Each row is a point. The last column is the point's height on a tilted bowl or saddle (a function of degree 2), plus a little noise. Count its main directions that bend up, bend down and stay straight.
(in the rows, 128 means zero)

Points (15 x 4):
[[102 107 136 154]
 [135 119 129 145]
 [132 146 190 122]
 [149 124 166 149]
 [ 98 117 165 155]
 [136  90 166 168]
 [180 134 101 154]
 [193  76 147 187]
 [ 95  77 101 153]
 [119 157  94 155]
 [169 145 147 149]
 [107 127 152 145]
 [155 113 112 144]
 [117 105 159 156]
 [183  76 150 183]]
Directions: 2 up, 1 down, 0 straight

Points, 22 rows:
[[ 94 121  55 181  63]
 [128 130 130  95 124]
 [114 115  55  86  97]
 [121 129 118 170 110]
 [141 155 189 123  77]
 [172 153 146 114  88]
 [138 103 189 187  64]
 [111  90 153 123 129]
 [144 129 108 100 122]
 [ 78 110 117 120 126]
 [125 156 111 174  95]
 [147 107 131 120 127]
 [113 116 159 137 121]
 [ 94 101 140  89 125]
 [177  93  99 162  93]
 [ 79  92 131 111 127]
 [193 136 148 105  73]
 [171 107 156  87  95]
 [141 139 123  86 115]
 [148 125  99  94 119]
 [ 76 119 131  86 115]
 [ 92 122 127  86 121]]
Directions: 0 up, 4 down, 0 straight

Points:
[[ 91 120 156 175 157]
 [114 111 122 138 154]
 [145 151 176  91 122]
 [139 150  86 131 159]
 [167 135 180 105 131]
 [178 107  81 144 144]
 [125 129  96 153 161]
 [115 151 159 158 148]
 [ 63  94 104 144 180]
 [200 124  94 131 138]
 [102 112 139  81 152]
 [ 78 131 113  96 189]
 [ 87 140  88 153 193]
 [162 149 159 188 153]
 [106 140 140 147 155]
 [155 165 127 176 145]
 [ 98 131 107  40 183]
 [152 189 143 153 130]
 [150 154 135 181 148]
 [ 79 128 150 147 163]
 [142 107 139  88 135]
 [140 134 173 109 134]
 [140 132 105 155 152]
 [144 130 150 121 138]]
Directions: 1 up, 1 down, 2 straight

Points (43 x 7):
[[132 161 173 164 131 112 155]
 [178 124 168 169  95  51 164]
 [156 109 108 149 181 105 104]
 [110 124  99 157 128 115 129]
 [147  94  80  99 182 149 124]
 [ 74 122 152 170 118 156  97]
 [170  96 122  95  81 156 123]
 [109 139  97  84 138 132 140]
 [123 133 163 123 114 174 124]
 [105 215 160 173  80 155 164]
 [139 113 140 159  98 172 134]
 [106 142 132  97 101 135 118]
 [115  87  72 187 109 138 132]
 [138 137 146 147 173 120 128]
 [120 169 135 126 142  87 166]
 [ 89 141 106  64  90 124 120]
 [117 127 113  76  96 156 116]
 [132 147 126  95 148 138 145]
 [106 193 143 113 129  81 190]
 [152 156 133 150 128 181 151]
 [169 128 154  97 191 158 139]
 [ 95 123 141  99 149 148 111]
 [123 145 116 165 156 125 135]
 [104 103 171 107  93  64  98]
 [ 89 115 122 133 154  81 124]
 [131  92 116 137 113 148 116]
 [ 65 167 154 131  96 154  88]
 [ 94 148 137 142  67 105 132]
 [126 134 119 148 127 156 127]
 [ 47  97 200 104 102 127   7]
 [166 132 163 115  47 106 156]
 [112  78 130 145 172 142 102]
 [116 115 193 136 143 118  87]
 [130 141 123 190 159 125 136]
 [ 93 144 117  90 161 138 139]
 [110 147  82 182 130 133 128]
 [142 116 141  73 144 142 127]
 [111 134 143 152 234 102 116]
 [134  75 120 108 132 113 102]
 [148 100 166 179 131 114 118]
 [138 135  77 150 112 118 128]
 [153 112 123 120 120  94 122]
 [144 121 136 117 147 108 120]]
Directions: 3 up, 2 down, 1 straight

Points:
[[122 167 157 139  32  98 220]
 [145 112 154 160 132 188 135]
 [ 88 132 118 139 117 153 136]
 [160 130 135 142  96  80 121]
 [149 105 115  83  79  63 124]
 [167 100 150 159 118 135 103]
 [142 105 140  42 136 157  55]
 [ 91  92  83 146 108  92 156]
 [136  96 121 178 181 140 154]
 [163  70  89 184 119 153 121]
 [104 189 123 148 158 104 151]
 [123 104 112 139 139 184 133]
 [110 125 139 119 139 136 129]
 [ 72 110 167  71 110  89 171]
 [132 184  95 108 184 110 114]
 [139 170 104 135 154 145 137]
 [134 171 105 117 144 106 119]
 [ 95 114 109 108 144 107 135]
 [106 124 187 139  94 142 136]
 [190 124 132 141 133 166 119]
 [143 166 169 126 157 131 128]
 [ 98 126 154 137 132 148 139]
 [137 122 182 140 115 147 114]
 [160 140 168 140 167 153 128]
 [ 92  98  67  87 174  93 129]
 [ 82 129 145 146 138 109 170]
 [106 121 150 125 128 125 136]
 [142  82 114  42 120 193  35]
 [115 145 156 142 157 118 147]
 [107 110  98 115 103 173 101]
 [201 125 155 141  94 115  82]
 [134 109 145 136 115  99 131]
 [151 156 112 158  72 107 154]
 [138 108  80 149  75  72 131]
 [105  68 136 141 147 152 146]
 [114 150 100  86 139 124  97]
 [123  83 100 134  86 148 117]
 [ 92 119  98 152 101 107 157]
 [188 110 105 142  91 131  96]
 [130 128 127  91 130 112 108]
 [149  87  73 107  79 141  88]
 [160 185  97 105 133 100 104]]
Directions: 2 up, 2 down, 2 straight

Points, 47 rows:
[[174 129 113 107 125 165 160]
 [147  95 124 108 188 111  89]
 [126  75 152 153 208 107 118]
 [119 160 106 123 126 145 144]
 [127 114  85 160 174 135 105]
 [187 182 185 149  94 116  81]
 [ 35 146 103 161 188  69 207]
 [ 72 110  34 165 152 119 135]
 [111 110 151 116  97 102 104]
 [ 79 149 151 158 126 183 122]
 [130 144 155 128 120 137 123]
 [121 136 146 189 119  86 116]
 [147 100 116 172 107  80  92]
 [144  94 210 110 143 127 145]
 [ 92 127 108 124  93  72 138]
 [146 147 114 179 150 125 125]
 [122  82 173 124 134 133 124]
 [ 75 130 176 131 186 190 110]
 [ 94  34 106 182 102 102  51]
 [165  87  91 127 105 171 166]
 [131 106 116 107 150  91 114]
 [125 150 126 137 172 117 122]
 [141 137 120 121 183 104  96]
 [131 119 122 119 159 135 112]
 [140 120 131 147  99 190 157]
 [116 120 165 120 143 165 131]
 [121 150 144 176  99 135 115]
 [110  91 154 140 116 127 103]
 [ 85 139  99 152 123 117 135]
 [134 158 134 137 111 142 135]
 [139 170 191 128 143 160 156]
 [131  97 153 168 146 126 113]
 [ 93 154 174 148 106 155 114]
 [123 144 120 135  93 164 143]
 [ 85 121 113 153 178 126 113]
 [134 173 144  92 124  93  89]
 [148  96 164 159 120 168 138]
 [125 136 157 154 123 110 115]
 [135 134 110 119 121  88 123]
 [159 104 111 145 161  78 101]
 [ 61 104 145  76 133  98  65]
 [140 204  91 165 149 136 186]
 [130 121 141 121  91 139 121]
 [ 96 105 161 103 137 139  97]
 [162  94 101 145  84 120 111]
 [159 136 148 149 106 122 109]
 [157 128 163 133 116 202 204]]
Directions: 3 up, 3 down, 0 straight
